Rows are points. The window is the flat piece filled in between its corners: a triangle in 3 columns, a solid with four corners in 4, and so on. A path goes straight from each point to the next, and from the last back to the first. List the points from which the path goes on through the window.
In the rows, 128 means zero.

Window:
[[ 82 119 110 141]
 [104 100 147 104]
 [ 87 168 175 115]
 [169 166 148 126]]
Path:
(1): [105 112 140  93]
(2): [107  91 166 143]
(3): [103  99 183 133]
(4): [106 112 119  87]
(5): [155 170 129  87]
(6): [161 153 164 155]
(7): [ 91 114 137 136]
(8): [ 96 120 108 110]
(9): [156 161 146 105]
(10): [154 146 177 136]
(11): [ 95 105 153 145]
(12): [ 97 120 117 111]
Through the window after points: 1, 3, 5, 7, 11

Window:
[[ 94  57 171 169 145 140]
 [135  90  94  83  82  85]
 [120 131  66 105 124 114]
 [115 140 111 115  99 132]
 [150 100 140 133 144 124]
 [101 163  85  57 133 140]]
Path:
(1): [145  94 112 120 109 128]
(2): [124  89 115 124 111 140]
(3): [107 109 127 137 119 104]
(4): [113 156  79  76 126 103]
(5): [131 142  63  77 109 129]
(6): [121  72  91 109  98 163]
(7): [122 126 110 108 128  80]
(8): [113 131 146 143 153  99]
(9): [128 104 107 120 127 148]
(10): [140 123  61 108 117 163]
(11): [103 133  93 101 131  83]
(12): [123 112 124 135 120 102]
Through the window after points: 6, 10

Window:
[[ 89 121 140 103 165 140]
 [114 149 157 120 143 140]
 [ 99 100 137  97  80 127]
 [126 163  26 121 118 110]
 [113 128  64 151 110 127]
 [139 114 155 107 167 139]]
Path:
(1): [125 149  86 128 146 107]
(2): [123 128  81 126 129  90]
(3): [123 130  56 115 123 163]
(4): [127 143  89 107 130 147]
(5): [127 122 103 135 153  84]
(6): [104 120 112 137 119  74]
(7): [111 133  79 130 134 175]
(8): [118 151  73 114 137 148]
Through the window after points: 4, 6

Window:
[[ 66 134 169  93 131  97 134 152]
 [150  87 136 144 133 165 123 145]
 [ 95 211 106 163 104 147 108 163]
 [162 107 144 134 191  81 144 111]
 [111 143 142 191 115 166  66 111]
 [134 141 138 162  95  94 130 177]
 [116 144  70  73 140 109 102 124]
 [127 110  60 129 166  91 137 142]]
Path:
(1): [138 121 135 154 118 130 142 129]
(2): [134 114 144 149 150 122 111 168]
(3): [114 106 138 115 178  92 114 163]
(4): [141  98 145 119 131 104 151 100]
(5): [114 127 125 153 113 132 118 120]
(6): [125 151 149 147 179 113  80 174]
(7): [104 141 142 141 148 125  84 158]
(8): [ 92 135 149 139 104 126 130 116]
Through the window after points: 5, 7

Window, 9 rows:
[[122  98 132 112  92 153 201 157 153]
 [ 86 112 122 103 140 100 103 113 133]
 [137  62 103 147  64 130 151 180 136]
 [110 133 148 151 125  95 192 149 107]
 [159 127  97 135 132 122  81  68 138]
 [151  54 138 140 124 143 172 205 153]
 [ 47 141 168 155 144 149 116 104 118]
 [106 163  54 135 162 133  57  91 139]
 [ 84  95 101 151 152 127 142  91 127]]
Path:
(1): [112 122 121 111 141 154 105 107  86]
(2): [131  94 105 130 117 128 141 134 112]
(3): [118 109 117 150 122  96 155 138 181]
(4): [104 129 105 133 129 109 111 122 168]
(5): [115  97  94 114 147 155 107 123  74]
(6): [125 103 103 130 137 155 133 122  90]
(7): [115 129 108 153 134  91 107 115 199]
(8): [ 94 106 129 137 125 114 156 143 153]
(9): [120  93 115 115 128 154 156 147  89]
(10): [117  89 111 123 115 150 133 122  56]
(11): [102  98 157 151 116 120 161 136 173]
(12): [103 128  81 147 147 117  88 114 160]
(13): [118 148 104  98 142 155 110 106  81]
(14): [113 105 104 125 100 156 145 129  79]
(15): [111 104 122 150 126 116 132 123 149]
(16): [107 133  97 150 131 123 118 111 166]
Through the window after points: 4, 6, 12, 14, 16

Window, 11 rows:
[[165 140 178 121 118 143  77 160 106  61 135]
 [ 99  93  71  88 118 139 139 168 151 149 115]
 [121 144 122 122 114 106 121 137  65  33 139]
 [124 112  92 124 127 102 115 130 161 163 134]
 [165  94  88 137 188 148  82 138 153 135 101]
 [ 58 135 135  86 154 137 206 101 120 134 158]
 [164 134  84 146 156 130 106 188 142  97 145]
 [182 151 118 161 107 169  99 151 111  83 110]
 [114 107  88 144 132 110 140 199 137 168  80]
 [ 79  88 154 131 122 145 168 113 174 108 130]
 [202 115 130 123 139 129 131 139 111  76 133]]
Path:
(1): [145  95 124 146 145 142 126 153 107 128 151]
(2): [149  96 113 163 129 145 116 161 109 117 144]
(3): [143 155 130  79 141 104 131 164 153 101  76]
(4): [160 149  92 105 168 109 123 146 154  84  86]
(5): [140 108 101 150 126 137 115 175 130 129 159]
(6): [147 103 106 124 129 142 114 152 106 105 146]
(7): [155 136 119 127 141 122 125 138 130  83 102]
(8): [144 142 107 113 123 143 112 159 149 104  99]
(9): [140  88  96 163 115 149 129 140  94 131 156]
(10): [111  91 133 127 140 135 151 121 128 119 145]
(11): [100 150 126  99 136 140 166 132 156 107 117]
(12): [131 183 135 126 117 104 118 163 154  69  79]
(13): [155  99 135 128 132 157 121 145 101  90 147]
(14): [151  96 114 167 131 173  86 180  84  88 148]
(15): [166 145 108 127 126 108 108 157 150  82 112]
(16): [130 147 114 101 128 134 127 119 161  66 116]
Through the window after points: 2, 4, 6, 8, 10

Window (12 x 12):
[[ 85 122 164 109 107 117  71 154 127  77 157 125]
 [157 180 106 172 131 102 130 139 137 107 124  84]
 [139 119 200 145 125 101 124 124 175 180 111 148]
 [144 188  73 131  80  96 170 120 111 123 134  98]
 [ 97 147 204 134 155 134 149 106 160 135 123 130]
 [ 86  87 156 102 170  82  92 149  98  92 140 137]
 [168 148  73 130 122 157 154 135 128 145 136  78]
 [ 91  91 121 102 133  95  71 101 137  59 126 127]
 [166 124 222 121 144 113 153 112 163 120 158 132]
 [141 158  57 156 129 112 148 113 139 154 192  73]
 [101 101 126 169 125 116 104 132 106  65 142 173]
 [120 129  84 139 101 101 171 154 159 112 137  67]]
Path:
(1): [147 151 108 117 141 107 152 166 180 121 147 121]
(2): [ 99 152 142 113 167 124  80 147 174 103 154 151]
(3): [121 106 143 149  91  96 128 130  91  93 131 100]
(4): [119  81 180 152 119 116 116 104 102 121 127  77]
(5): [121 141 158 125 144 102 103 137 152 124 136 171]
(6): [121 143 109 134 146 101 135 149 149 123 152 153]
(7): [123 129 132 127 116 100 129 122 118 120 135  94]
(8): [102  95 136 146 128 106  99  77 123 108 122  92]
(9): [128 140  92  77 131 112 108 170 153  63 149 152]
(10): [123 153 111 108 137 109 138 160 157 116 155 141]
(11): [136  88 161 155 119  96 106 103 104 115 123  81]
(12): [121 122 155 154 126 112 126 116  83 107 150  88]
(13): [139 146  82 102 154 103 119 165 189 123 114 141]
(14): [110 167  97 120 135 110 128 148 153 117 143 118]
(15): [146 111 112 160 121 124 134 106 114 130 166  92]
(16): [118 117 114 155 114 108 143  98 108 116 129  84]
Through the window after points: 2, 6, 8, 12, 14

Window (14 x 14):
[[145  54 114 148 124 150  90 124 180 185 136  79  78 171]
 [194 122 158 124 122 118 157  92 126  96 177 162 141 110]
 [ 90  76 145 131 123 143 139 182 153 109 116 145 194 121]
 [154  98  97 144 102 125  54 178 129 140 153 100 107 190]
 [158 124 123 100 187 174 130 106 114 111 150 146 100 104]
 [182  95 168 148 125 119  90 103  90  95 123 164 109 113]
 [189 144 194 131 161  94 123 126 120 117 148 137 129  77]
 [ 72  98 150 102  79 142 154 203 144 123 118 159 123 124]
 [111 137 111 174 148 193  98  82 132 186 167 108  91 167]
 [135  82 165 162 112 135 189 206 129  80 123 127 141  99]
 [176 147 124 126 140 118 135  60  97 111 130 110 121  75]
 [114 130 121 132 113 204  60 120 182 122 133  92  86 180]
 [122  90 138 139 144 130  81  89 123 128 184  74  84 166]
 [160 125 140 148 152  74 136 127 138  74 122 169 112 118]]
Path:
(1): [122 106 149 105 137 148 131 140 124 117 131 123 108 152]
(2): [134 106 116 149 123 149 103 128 150 131 162 139 107  95]
(3): [113  77 121 156 122 151  96 138 148 101 191 128  94  93]
(4): [162 119 148 127 134 117 125 107 123 121 143 123 120 152]
(5): [161 118 150 130 139 144 114 108 131 130 132 116 104 146]
(6): [136 117 126 150 122 142  97 123 135 116 166 132 102 107]
(7): [108  90 123 139 114 148 117 165 142  98 148 156 137  87]
(8): [120 101 151 124 130 133 140 151 140 120 117 130 151 141]
(9): [131 103 174 111 121 143 134 158 127 124 103 128 117 147]
(10): [108  98 104 151 100 123 107 136 142 118 181 152 110  98]
(11): [141 110 131 139 137 128 113 121 133 107 148 135 111  89]
(12): [156 126 146 124 134 121 154 122 116 107 110 134 139 147]
(13): [164 127 153 114 143 123 117 142 101 135 114 104 154 199]
(14): [129  93 122 160 119 119 103 148 162  96 157 154 100  83]
(15): [132  88 108 171 123 130  88 150 194 163 167 125  83  84]
(16): [140  95 140 132 128 157 119 132 135 125 128 104 114 165]
Through the window after points: 1, 3, 7, 9, 11, 13, 15

Window, 14 rows:
[[ 89 134 146 152 146 132  54 166 120  89  76 151 146 144]
 [106  99  72 133 158  99  43 142 138 112 102 104 139 153]
 [136 120 125  82 178 134 169  92  62 168 146 103 182 147]
 [ 69 115 131 125  82 134 166  83 129  99 100 105 116 169]
 [155 121 134 104 210 110  89 133  51 148 125 140  71 132]
 [ 88  62 131 113 186 125 141 112 143 103 113 128 106 137]
 [118 121  88 179 141 136 144 132 120  87 103 145 114 140]
 [161 139 162  63  78  68 115 116  99 121 158 135 166 118]
 [167 133 135 125  75 183 114 124 102 139 121 114 155  96]
 [118  91 174 150 107  57 106  95 160 176 166 162 115 141]
 [103 104 132 112 107  95 119 171 173 179 167 124 148 158]
 [140 179 104 116  81 175 115  74 169  71 110 131 128 137]
 [ 49  55 148 151 151 150  60 141 103 117 187 156 108 153]
 [211 153 139 122 108 112 111 156 142 131 132  66 188 159]]
Path:
(1): [127  76  88 109 127 152 134 133  90 126  83 146 134 214]
(2): [140 109 134  95 107 121 109 122 122 124 134 136 142 148]
(3): [119 144 132 117 129 107 126 112 117 123 144 117 149 125]
(4): [124 136 130 124 126 107 108 129 130 130 135 106 143 126]
(5): [165  98 136 109 123 128 121 115 131 135 105 168 119 183]
(6): [142  88  98 114 106 123 110 152 122 135 125 202 138 201]
(7): [101 123 152 139 152 108 113 124 107 116 119  78 131 106]
(8): [ 87 127 129 141 142 113 113 112 120 121 149 105 129 122]
(9): [131 101 132 121 110 140 106 131 117 110 131 153 131 150]
(10): [159  89 121  92 132 106 100 127 105 145 126 129 147 172]
(11): [ 93 167 163 139 148 133 111 122 121 125 141  95 121  97]
(12): [ 65 150 160 173 129 138 124 124 130 106 155  98 117  85]
(13): [138 109 133 109 117 136 113 121 124 119 117 144 139 163]
(14): [149  93 114 105 121 130 128 110 123 131 118 156 142 176]
(15): [129 139 129 119 117 112 117 114 126 125 146 104 121 121]
(16): [102 129 137 146 135 119 117 116 124 107 135 124 115 120]
Through the window after points: 2, 8, 16

Window, 14 rows:
[[121 101 146 171  60 128 170 163 194 143  76 102 142 131]
 [201 125  59 206 130  98 219 136 124  81 165  62 165 144]
 [154  92 137  97 124 130 133 158 150  50 130 114  57 185]
 [126 101  85 131 104 135 116 116 157 121 160 129 125 101]
 [128 128 157  97 135 118 124  88 171 134 129 168 134 148]
 [151 151 113 168 131 138 113 144 114 109 169 163 113 138]
 [182 131 126 116  96 103 134 125 119 144 110 163 101 118]
 [134 151 136 104  51  97 158 102 157 107 172 153 148  83]
 [140 147 151 114 104 122 102 136 123 170 137 116 116 114]
 [ 98  94 137 120 101 130 128 204 142 159 104 162 153 107]
 [145 164 104  94 103 127 120 130 141  95 122 145 130 108]
 [164 126 114 126  77  89  86 150 192 118 163 118 166  96]
 [153 127 155 123  89 134  93  94 103 140 128 150 152 129]
 [115 144 133 115  75  92 110 115 122 148 119 155 124 155]]
Path:
(1): [196 145 123  94  82 144 138 169 180 119 145 133 151 160]
(2): [147 117 128 100  84 189 145 116 165 150 156 188 138 136]
(3): [115 152 153 116 106  55  79 137 126 112  97 124 116 108]
(4): [ 95 115 140 131 118  83 128 129 134 117 105 117 147  93]
(5): [200 140 108 126  64 157 127 147 142 126 175 153 115 149]
(6): [175 150 120  90  79 140 112 139 136 130 153 154 125 148]
(7): [112  86 131 180 143  86 106 142 164 121 112  87 134  98]
(8): [115 133 151 156 140  92 114 115  93  75 118 138 126 127]
(9): [179 151  81 123  87 151 137 154 166 138 167 145 129 126]
(10): [150 130 130 112  89 126 139 153 168 173 136 144 128 151]
(11): [119 120 133 142 126 104 111 114  97  60 127 132 134  83]
(12): [138 122 129 136 101 112 120 132 139 110 133 128 124 114]
(13): [148 136 108 129  89 130 131 141 133 129 137 143 126 145]
(14): [163 120 112  99  89 157 161 140 133 169 151 144 141 157]
(15): [131 144 138 162  94  74 110 111 172  69 126 119 124  96]
(16): [121 117 133 144 126 104 142  97 147 125 126 137 133 126]
Through the window after points: 8, 10, 16

Window, 14 rows:
[[127 168  90 106 119 107  91  97 113 128 175  96 100 126]
 [109  71 192 151 114 150 103  96 137 132  70 152 105  89]
 [ 72 132  70 137 130 164 173  88 160 142 133 114 126 169]
 [ 91  42 145 143  75 156  81  94 154  92  89 166 119 176]
 [149  89 125 135 135  87 116 126 114 151  52 131 122 116]
 [119 167 130 100 113 104  97 154 137 163 142 105 148 122]
 [150  98 184 133 114 100 159 106 146 145  87 147 106 141]
 [150 138  81 121 146 130 142 147 151 133 169 132 137 120]
 [128 185 111  65 127  87  87 111  94 147 157 163 149  99]
 [ 64 103 113 117 125 146 148 136 148  73 121 129 102 159]
 [135 196 106 130 147 134 115 140  96 134 152 129 136 152]
 [114 170 117 125 116  90  84 136 130 164 141 169  91 113]
 [128 133 142 175 124  65 154 139 119 136 130 136 160 102]
 [ 98 122 110 149 109 152 135  98 196  67  84 133 125 155]]
Path:
(1): [123 147 118 146  76 109 148 152  89 164 113 140 122  79]
(2): [123 139 124 114 175 125  90 107 159 104 134 127 132 187]
(3): [105 129 115 101 154 110 105 121 136 140 148 139 135 126]
(4): [155 160 114 145  80 112 132 124  93 147 123 118 114 121]
(5): [141 120  92 131  74 148 116 138  96 115 101 112 111  93]
(6): [ 85 171 131 131 185  86 148  96 194 142 153 143 141 174]
(7): [102 114 122 133 147 117 108 117 146 145 142 143 125 139]
(8): [163 189  81 114  83 118 155 142 101 120  87 121 113 111]
(9): [124 116 136 138  95 142 132 126 136 130 110 143 119 117]
(10): [ 90  90 155 138 173 101  95  77 161 129  97 120 106 152]
(11): [115 139 128 153 167 116 122  93 147 120 131 131 156 156]
(12): [128 123 101  83  67 128 127 135 116 152 128 127  72  93]
Through the window after points: 1, 7, 11

Window:
[[110  80 133 148 116 132 170 123 114 109 115 136  96 103]
 [ 75 134  46 130 112 137 131 141 125 164 135 156 104 154]
 [ 99 121 186 130 152 101  84 163 223 127 138 119 142 128]
 [133 155 142 126 140  83  80 184 162 162 125  89 114 147]
 [138 142  75 108  93 100 162 128 144 158 157 182 150 150]
 [110  76 176 123 115 103 122  78 184 148 100 105 112 113]
 [ 87 158 175 143 163  60 107 137 178 161 157 109 118 131]
 [ 90 158 105 105 146 112 126 148 148 133 146  72 148 139]
 [115 140 109 133 130 181 184 110 134 135 101 139  74 148]
 [ 86 163 146 113  99 109 110 184 170 173 187  74 121 138]
 [100 142 151 110 119  76 109 133 200 110 128 106  87 105]
 [140  86 125 165 101 158 133  45 143  96 147 126  90 105]
 [ 90 147  97 156  82 142 160 118 113 113 103 139 111 181]
 [ 94 168  90  81 103 139 123 137  86 148 149 176 124 166]]
Path:
(1): [ 83 186 126 110 114 124  91 159 167 157 102 130 144  99]
(2): [126  99 124 124 137  80 170 143 150 142 166 116  93 190]
(3): [114 105 137 127 132 101 132 135 153 120 136 101  95 171]
(4): [100 141 134 133 115 122 121 110 164 141 109 145 124 101]
(5): [101 154 110 121 113 124 134 139 134 144 125 140 124 120]
(6): [119 107 108 112 125 105 129 133 138 138 161 122 111 180]
(7): [105 124 133 102 127 114 133 151 151 133 170 112  71 179]
(8): [ 93 160 129 150 101 122 128 138 157 166 126 111 156  89]
(9): [112 184 139 143 101 121 108 158 137 153 136 127 146  90]
(10): [ 90 113 123 113 150 102 127 147 181 129 167 108  97 180]
(11): [ 99 110 122 112 112  79 135 121 154 128 171 130  88 173]
(12): [103 144 141 136 121 124  97 146 163 139 128 105 150 100]
(13): [109 154 122 144 121 128 115 123 137 136 113 140 130 103]
(14): [105  98 137 116 109  99 149 134 157 136 153 122  83 173]
(15): [111  75 128  99 141 108 142 123 164 130 156 121  64 168]
(16): [103 165 151 167 119 114 102 118 165 135 131 120 149 100]
Through the window after points: 5, 7, 15
